Every row gives one point. Each copy is the shape, with its points in the same order, turned, moved and blurred by noise. Some copies are also mirrored. Which?
(in the rows, 128 means zero)

Shape (8 x 3)
[[142 147 105]
 [195 217 133]
 [ 74  56 136]
 [105 157 120]
 [136 129  76]
 [ 99  69 109]
 [166 118  90]
 [127 139 139]]
Copy 1 (8 x 3)
[[149 150 113]
 [201 202 161]
 [ 78  59 103]
 [108 150 124]
 [140 148  78]
 [105  84  81]
 [166 131  80]
 [131 130 135]]
Copy 1 is: only turned
Copy 2 (8 x 3)
[[144 152 119]
 [198 211 163]
 [ 85  50 128]
 [111 154 141]
 [136 146  86]
 [103  78 103]
 [166 130  96]
 [133 132 148]]
Copy 2 is: only turned

Shape (11 x 6)
[[114  83 127 163 152 161]
 [169 155  93 117 106 179]
 [118  88 178  81 188 128]
 [100 107 102 115  98 149]
 [ 83 139 175  70  91 169]
 [ 99 124 126  66 196 106]
 [117 134 166 102 181 152]
 [142 156  83 131 182 182]
 [162  80 110 130  98  80]
 [122  77 150 119 101 153]
 [120 172 183  64 121  85]]
Copy 1 (11 x 6)
[[ 99  86 133 178 149 145]
 [151 137 100 118  91 174]
 [113  76 168 102 202  97]
 [ 81  88 104 111  99 135]
 [ 64 127 169  67 107 133]
 [109  96 109  83 206  94]
 [113 123 157 105 181 125]
 [128 133  75 138 168 178]
 [151  64 108 145  96  78]
 [101  70 164 127 101 131]
 [124 157 154  64 138  56]]
Copy 1 is: only turned
Copy 2 (11 x 6)
[[129  77 103 182 161 178]
 [114 140  75 117 100 209]
 [108  56 149 101 188 147]
 [168 127  84 132 162 177]
 [165 149 164  89 172 190]
 [ 89  98 102  86 210 128]
 [ 84  98 144 117 179 170]
 [ 59 120  66 138 155 206]
 [165  84  71 128 105 110]
 [175  87 127 134 141 177]
 [117 149 158  68 145 110]]
Copy 2 is: mirrored

Shape (13 x 8)
[[100 135 172  81 213 113 156 130]
 [127 153 122 105 159 112 155 160]
 [135 151 147 146 101 102 166  99]
 [102 119 118 146 137 104  95 152]
 [141 128 136 121 165 157 153 145]
 [153 131 126  92 102 118 108 138]
 [134 114 116 129 123 119 157 118]
 [112 154 138 128 249 104 135 123]
 [141 139 118 100 120 133 119 114]
 [151 153 151 124  99 176 133 110]
 [147  45 188 140 115  98 125 112]
 [ 99 151 128 123 115 118  91 134]
 [145 150 181 145 156 114 128 121]]
Copy 1 (13 x 8)
[[171 126 158 137 190 203 134  98]
 [155 152 106 133 155 170 153 139]
 [124 161 139 144  99 118 179  97]
 [118 143  95 168 139 141  89 128]
 [108 135 130 114 157 172 151 145]
 [144 140 123 101  97 135 117 151]
 [117 120 113 119 119 131 158 117]
 [156 160 141 141 230 164 123  93]
 [128 146 121  91 113 140 127 131]
 [ 86 165 155  83  90 153 139 141]
 [115  69 166 167 111 104 130 127]
 [128 164 109 136 103 151  91 117]
 [127 170 175 156 146 135 134 124]]
Copy 1 is: mirrored
Copy 2 (13 x 8)
[[ 90 146 209 132 148  83  95 124]
 [105 167 140 142 107  98  93 148]
 [146 161 126 137 113 134 159 112]
 [111 139  99 124 168 134 102 166]
 [105 135 159 155 109 145  85 144]
 [146 140 119  87 108 134  93 147]
 [123 118 118 143 110 126 128 129]
 [ 84 167 178 170 183  87  64 106]
 [125 138 122 103 103 141  97 122]
 [135 154 139 113  96 194 116 119]
 [184  74 156 130 167 138 143 147]
 [110 163 106  90 145 141 111 149]
 [150 173 166 145 151 144 112 129]]
Copy 2 is: mirrored
Copy 3 (13 x 8)
[[122 127 180  62 192 130 135 149]
 [133 157 129  99 143 114 140 167]
 [156 155 149 131 103 117 171  95]
 [106 129 138 143 112 109  91 137]
 [142 131 122 118 158 158 143 154]
 [165 137 113  97  86 129 106 136]
 [137 124 112 121 119 119 154 117]
 [125 145 167 111 229 101 110 143]
 [155 144 108 101 114 138 116 116]
 [171 157 121 124 105 189 138 108]
 [158  41 168 130  91 128 137 109]
 [118 162 140 119  97 130  89 120]
 [170 140 182 133 142 134 126 126]]
Copy 3 is: only turned
Copy 4 (13 x 8)
[[ 91 189 161 151 153 137 196 148]
 [134 146 126 126 156  88 170 157]
 [144 104 140 143 129  77 161  77]
 [113 120 129 152 118 101 106 155]
 [155 129 132 143 151 139 172 142]
 [157 122 135  88 103 110 130 131]
 [133  99 112 135 119 116 164 112]
 [113 200 121 198 159 137 162 147]
 [149 133 116 105 127 117 137 111]
 [177 105 144 108 152 126 125  87]
 [117  79 177 162  59 143 163 122]
 [108 133 132 116 134  99  94 127]
 [157 140 165 178 131 110 149 116]]
Copy 4 is: mirrored

Shape (15 x 11)
[[115  72 113  89 145 120 165 125 127 161 171]
 [177 143 126  78 115 148  65 111 173  80 108]
 [189 169 118 113 153  67  80 142 114 111 123]
 [185  79  62 116  81 114 123 214 111 139 174]
 [102 202 174 108 153 157  82 129 104  78 105]
 [ 94 130 146  57 104 128 163 154 154 103  64]
 [123 135 102 160 130 112  74 183 140 190  98]
 [127 111  98  73 151 135  92 230 105 103 108]
 [110 189 121 137 145  78 145 171 123  86  58]
 [148 194  95 126 126 147  83 128 124 121  66]
 [112  96 190 151 174 165 118 222  97 127  73]
 [152 122 124 140 136  99 167 115 194 139 171]
 [ 94 177  64  67  87  96  60 138 125 120 164]
 [135 143 104 124 163 116 151 109 206  88  64]
 [100  79 160 113 123 166  96 112 132  86  94]]
Copy 1 (15 x 11)
[[ 73 117 126 116 148 138 146 133 110 178 172]
 [183  94 105  97 108 154  51  84 119  98 141]
 [195 140  97 117 118  62  79 133  69 122 162]
 [ 84 117  59 128  39 120 131 183  98 139 164]
 [177 154 183 134 151 140  74 106  70  58 127]
 [123 121 149  59 144 139 159 102 129  70 119]
 [118 172 103 107 133 103  71 192 101 142  78]
 [115 124  80  88 123 142 113 190  68  60 158]
 [166 178 121 117 153  69 142 124 112  54 123]
 [188 151 101 136 131 124  89 113  95  90  75]
 [107 108 180 131 161 120 113 235 119  60 108]
 [122 155 126 117 134 108 110 120 176 187 175]
 [114 191  83  85  92 140  80  72  34 120 150]
 [162 137  97 109 183 110 115  89 185  99 135]
 [ 93  78 163 126 149 140  82 108 126  79 124]]
Copy 1 is: only turned
Copy 2 (15 x 11)
[[114 135  72  90 133 100 181 108 124 156 194]
 [167 111 166  90 108 158  89  76 170  88 129]
 [144 180 176  95 136  77  86 119 166  96 130]
 [159  98  99  96  77  55 101 179 115 173 167]
 [105 168 162 122 167 198  74 120 146  74 151]
 [ 76 130 149  91  98 189 175 144 153 115 119]
 [ 93 151 168 116 139  96  70 121 139 212 139]
 [100 110 113  41 131 120  70 179 152 128 137]
 [ 79 203 151 146 135 134 117 167 175 101  82]
 [141 174 174 112 138 157  74 116 126 133  80]
 [ 46  76 166 117 214 131 105 173 136 136 151]
 [146 140 109 167 128  99 170  85 179 157 168]
 [130 209 115  69  54 145  56 105 147 139 158]
 [124 141 133 143 136 152 157  88 200 124  70]
 [ 75  79 133 117 131 170 113  70 115  90 136]]
Copy 2 is: only turned

Shape (17 x 12)
[[174 160 141 210 144 132 119 111 159 102  62 193]
 [ 85 149 149 148 163 154  95  99 160  63 136 160]
 [ 84 141 193 159  78 197 121 103  21 157 117 176]
 [148  54 139 143  85 157 152 115 105  93 163 118]
 [193 133 125 135 123  95 162 157 122 186 158 143]
 [140  70 110 129 138 107  77 146 144 186 142 120]
 [143 147 106 142  77 176 100 142  85 169 130 134]
 [ 85  93 166  53  97 113  85 126 132 118 105 162]
 [143 127 104 165 153 137 121 128 152 139 170 145]
 [155  98 189  93 162  93 127 171  74  85 132 182]
 [126  72 159 187  85 157 161 134 177  87 116 125]
 [100 108  87 107  94 101 101 110 152 112 144 174]
 [106  48 112 183 100 150 101  63 139 105 145 128]
 [121 118  77 179 154 149 176  80 110 129 127 120]
 [186  92 222 137 204 145 141  68 134  54 126 152]
 [140 207 116 187 122 116 106 137  93 158 162  80]
 [ 77 115 129 153  94 114 136  69 123 187 174 128]]
Copy 1 (17 x 12)
[[172 146 205 200 158 107 142  96  92 135 163 143]
 [ 70 113 179 193 128 157  83 108 131 134 146 118]
 [ 89 136 194  70  58 154  97 162  23 140 190 168]
 [124 117 105 110  78 168 145 147 128  75 126 143]
 [188  87 111  95 123 101 159 149 146 163 188 123]
 [137  36 106 142 135 108 143 194 112 147 123 111]
 [153 125 149 111  89 141 114 199  93 187 145 157]
 [ 86  67 141 108  94  78  58 122 103 128  89 117]
 [134  84 132 172 126 152 138 149 147 158 176 129]
 [113  84 156  65 170  92  88 118 139  74 167 145]
 [117 122 164 154  82 146 192 110 128  93  99 123]
 [113  84 112 178  76  84  84 141 141 141 130 146]
 [ 99 101 105 200  75 163 140 162  81  86 123 127]
 [109 142  79 173 121 162 164 122  97 159 177 162]
 [132 107 153 133 184 189 101  56 104  48 164  85]
 [121 161 140 135 128 133 141 209 129 202 204  89]
 [ 92  82  96 149  41 127 141 152  83 163 184  97]]
Copy 1 is: only turned
Copy 2 (17 x 12)
[[158 142 121 122 106  60 108  81  53  28  83 106]
 [132 120 163  72  94 132  51 115 113  81 107 141]
 [180 173 232 163 103 134 112  93   9 164 117 172]
 [163  56 195 135 100 134 176  83 120 124 129 136]
 [134 104 141 167 187  63 180 142 105 112 165 121]
 [165  81  97 141 177 110 135 144 119 169  99 119]
 [187 150 145 148 125 136 146 113  60 156 163 113]
 [142 140 180 108  99  71  93 126 147 207 100 107]
 [155  98 111 112 151 118 122 134  95  92 145 145]
 [119 106 237  85 154  55 130 158  91 131  90  93]
 [157  79 167 163  67 123 153 102 148  70  91 130]
 [152 101 117  84  83  77 121 138 121 156 148 137]
 [157  44 127 115  73 140 122  67 103 142  92 170]
 [129 116 126 100 123 145 173  76  84  84 128 186]
 [118  75 231  90 162  81  81  45 117  58  69 126]
 [ 97 125 116 167 155 163 112 126  30 106 188 113]
 [118 104 124 167 109 111 119 106  96 162 155 216]]
Copy 2 is: only turned
Copy 3 (17 x 12)
[[173 210 129 148 106 159 125 168 216 121  72 157]
 [ 70 191 165 116 120 175  95 141 165 121 150 160]
 [ 96 183 129  55 138 147 122  11 143 110  40 112]
 [123 106  76 124 179 167 144  72 160 105 148 158]
 [197 113  76  92 119 100 147 146 118 140 122 121]
 [111 102  67 159 140  83  97 149 119 140 121 113]
 [137 140  86  96 119 132 101  68 158 144 104  65]
 [ 77  68 167 136 102 120  97  95 146  88 106 143]
 [139 166  87 116 134 138 103 155 132 151 149 136]
 [132 108 142  90 134 152 150 151 114  25  92 137]
 [115 122 113 158 181 188 170 112 198 160 117 165]
 [107 100 107 144  78 157  81 113 139 132 143 157]
 [ 75 154  61 176 153 151 107  79 170 136 137 183]
 [169 198  99 163 140 160 120  81 120 140 157 144]
 [132 180 157 106 195 121 141 145 184  34 148 214]
 [123 206  85  95  92 111 170 124 138 155 158  64]
 [ 99 150  89 117 110 101 129  61 107 183 130 172]]
Copy 3 is: mirrored
